Each row of a before or after table is a point. One or more steps were done to the points. Then noise was added and the rows were shuffled. The steps act on how far a point lies along the listed directions, d1 being the first. Write out the steps. A step turns or swaps two directions, mirrors them in a line or flattens them onto one, adds a multiple of one to another, or multiplies one. Angles are multiples of 10 degrees, from the lower direction toward the higher: turns from -170 to 170, lines from 10 to 170 but not 90. Use the fewest steps. Two steps may share a direction if one is a turn and the other turns, adds or multiplies; they go together, in the order done. Otherwise the lowest direction goes first.
In the rows, zero is written as 128.

Directions:
(1): [154 170 137]
(2): [ 86 150 146]
(3): [117 145  82]
Before (8 x 3):
[[117 127 115]
 [128 127  94]
 [143 111 161]
 [ 99 151 134]
 [130 124 126]
 [ 71 113 131]
 [130 191 125]
 [109 127 101]]
After (8 x 3):
[[ 50  79 105]
 [156 231 161]
 [103 154 127]
 [151 122  93]
 [117 108 157]
 [110 116 135]
 [128 119 131]
 [ 98 108 147]]
Steps: multiply d1 by 2; mirror d2 and d3 in the line at 20 degrees

Directions:
(1): [ 92 150  76  97 136 113 160 128]
(2): [159 158  97 169 131  86 112 115]
(3): [138 128 164 115 175  95 159  97]
(4): [112 128 122 162 186 145 126 169]
Before (13 x 8):
[[131 154  89 144 157 113 110 133]
 [130 113 145 172 120 159 100 170]
 [ 98 115 146 103 173 136 149 127]
 [107 130 111 125 133 143 145 140]
 [ 99 125 128 111 150 130 164 154]
 [124 149  93 113 185 116 164 125]
 [ 75 133  63 119 109 203 101 189]
 [177 172 101 145 120  52 140  75]
 [116  98 165 107 156 145 156 141]
 [102 130 143  87 107 153 154 143]
 [ 93 119 115  91 145 122 167 134]
 [119 134 131  69  93 100 154  84]
 [ 72 118 100  92 156 153 145 162]]
After (13 x 8):
[[ 86 147  62 118 160 119 141 153]
 [152 156  96 143 183 100 143 117]
 [149 143 116 162 151 122  94 133]
 [113 140 101 139 134 128 141 138]
 [206 142 162 169 113  75 111  78]
 [101 154 107  90 111 127 161 139]
 [ 98 135 117 109 178 116 153 121]
 [133 145 118  88  92  83 149  80]
 [107 146 103 128 156 108 162 147]
 [102 115 127  95 160 130 172 140]
 [112 142  89 117 149  93 159 125]
 [105 105 144 147 121 173 115 177]
 [ 86 158  33 137 112 176  98 179]]
Steps: turn d1 and d2 by 50 degrees

Directions:
(1): [153 107 108 135 126 131 208 140 155 110 134 138  80 148]
(2): [117 109 111  90 126 107 114 136 205 129 160 153 148  97]
Before (11 x 14):
[[136  94 106  94 134 104 162 142 209 127 157 159 118 106]
 [126 127 135 132 145 127 110 125 110 141 114 123 153 125]
 [125 114 120 111 134 120 128 130 149 120 143 144 148 120]
 [115  89  98  98 123 107 173 147 231 126 185 166 143 104]
 [128 103 109 116 133 121 132 136 180 122 164 147 138 118]
 [132 117 114 135 131 121 175 141 134 106 143 127 113 140]
 [117 141 153 137 129 147  74 121  87 140 109 123 153 136]
 [139 121 112 115 117 124 114 131 160 131 135 131 130 118]
 [115 132 133 107 123 111  89 127 163 138 145 139 151 106]
 [119 138 139 117 137 139 117 135 138 130 127 147 144 123]
 [ 96 140 138 114 124 123  58 124 118 145 131 129 172 112]]
After (11 x 14):
[[134 110 114 120 134 127 155 134 140 115 140 141 129 130]
 [147 117 112 122 116 132 142 134 155 126 129 130 112 131]
 [145 106 109 136 130 132 174 136 153 116 151 139 106 141]
 [145  93  98 144 122 132 250 148 164 111 155 145  84 155]
 [124 120 130 118 142 122 111 131 137 141 125 130 159 114]
 [158 101 115 134 133 125 216 140 151 118 129 141  72 146]
 [130 130 124 148 133 129 161 134  92 113 125 112 117 148]
 [122 131 134 115 134 139 131 136 148 125 128 151 134 127]
 [132 117 120 111 123 111 137 136 186 123 149 146 122 118]
 [105 116 116  95 121 114  96 135 186 132 154 150 157 104]
 [111 125 139 109 127 133  63 127 144 140 134 142 167 116]]
Steps: turn d1 and d2 by -60 degrees

Directions:
(1): [179 159 104 169 140 125 107 125  98 153 141 115 123 100 117 188 144  89
 153 134 122 142 179 176]
(2): [152 107 114 109 179 125 162 161 164  99  80 153  82 102 149 137 117 132
 105 163 165 131 130 177]
Before (12 x 24):
[[ 64 133 139  90  87 111 111 109 109 124 150 114 163 160 134  93 128 156
  126  97  90  96  90  61]
 [196 154  92 181 142 138 112 150  98 183 147  87 113  89 121 197 153  80
  168 150 123 136 187 197]
 [ 90  95 139 100 149 129 145 136 162 113 116 133 113 133 157 101 128 171
  107 128 138 113  86 135]
 [162 174 118 171 112 129  81  88  63 155 168 107 147 105  96 200 156  98
  171 115 109 142 193 170]
 [176 164 126 180 147 125 116 138 106 158 162 113 145 133  93 173 134 105
  146 124 109 154 154 144]
 [173 162 117 142 174 125 138 132 118 131 126 133  86  83 136 170 144  92
  128 143 154 136 187 186]
 [181 130  89 136 147 129 120 154 107 135 118 121 112  90 129 175 139 101
  130 157 126 141 153 177]
 [ 66 136 164 133  42 128  92  70 103 152 209 100 189 184 105  90 158 159
  125  67  87 121 115  36]
 [ 90 106 158  97 137 133 154 146 149 128  97 125 136 140 143  78 122 153
  122 130 153 132  82  85]
 [148 135 115 138 144 105 119 120  97 140 151 125 122 108 122 149 131 110
  142 115 150 144 141 161]
 [119 126 122 128  96 128 122 117 120 134 130 112 128 146 139 116 140 126
  110 131 122 115 117  97]
 [108 103 136 105  98 131 133  95 153 131 125 131 107 145 123  97 147 154
  120 126 122 117 102  72]]
After (12 x 24):
[[147 161 136 174 121 128 108 127 101 162 176 108 164 154  89 150 134 119
  152 109  96 149 135 109]
 [135 140 120 138 127 108 111 111  89 148 162 120 133 118 120 142 133 112
  144 105 138 145 137 142]
 [175 144  93 151 118 128 101 136  85 151 146 107 137 103 117 173 147  95
  143 139 103 142 158 156]
 [117 170 141 156  75 133  70  70  62 158 189 100 180 140  91 160 156 118
  170  92  91 132 161 114]
 [ 67 114 137  67 116 111 140 128 139  98 117 135 137 154 150  79 116 172
  103 115 117  93  75  76]
 [161 162 109 186  99 140  91 125  75 204 181  67 153 119 106 179 157  85
  181 118  93 131 171 144]
 [166 180 124 163 147 126 115 111  93 153 160 114 113  95 122 177 155  82
  145 121 132 135 189 162]
 [ 41  96 175  88  66 133 130  95 152 113 165 128 163 187 128  49 140 194
   87  84 118 114  76  32]
 [118  96 131  96 116 128 147 111 164 117 106 140  91 135 131 100 143 158
  114 140 135 118 105  90]
 [115 118 123 117 100 126 131 121 132 125 120 117 117 143 146 111 135 132
  103 134 130 114 111  98]
 [112 101 147  97 161 130 163 160 158 121  82 132 113 122 151  98 121 145
  117 147 168 139  96 121]
 [116 100 128 109 169 126 150 147 161 114 107 134  97 119 160 127 131 162
  107 141 147 117 102 167]]
Steps: turn d1 and d2 by -40 degrees
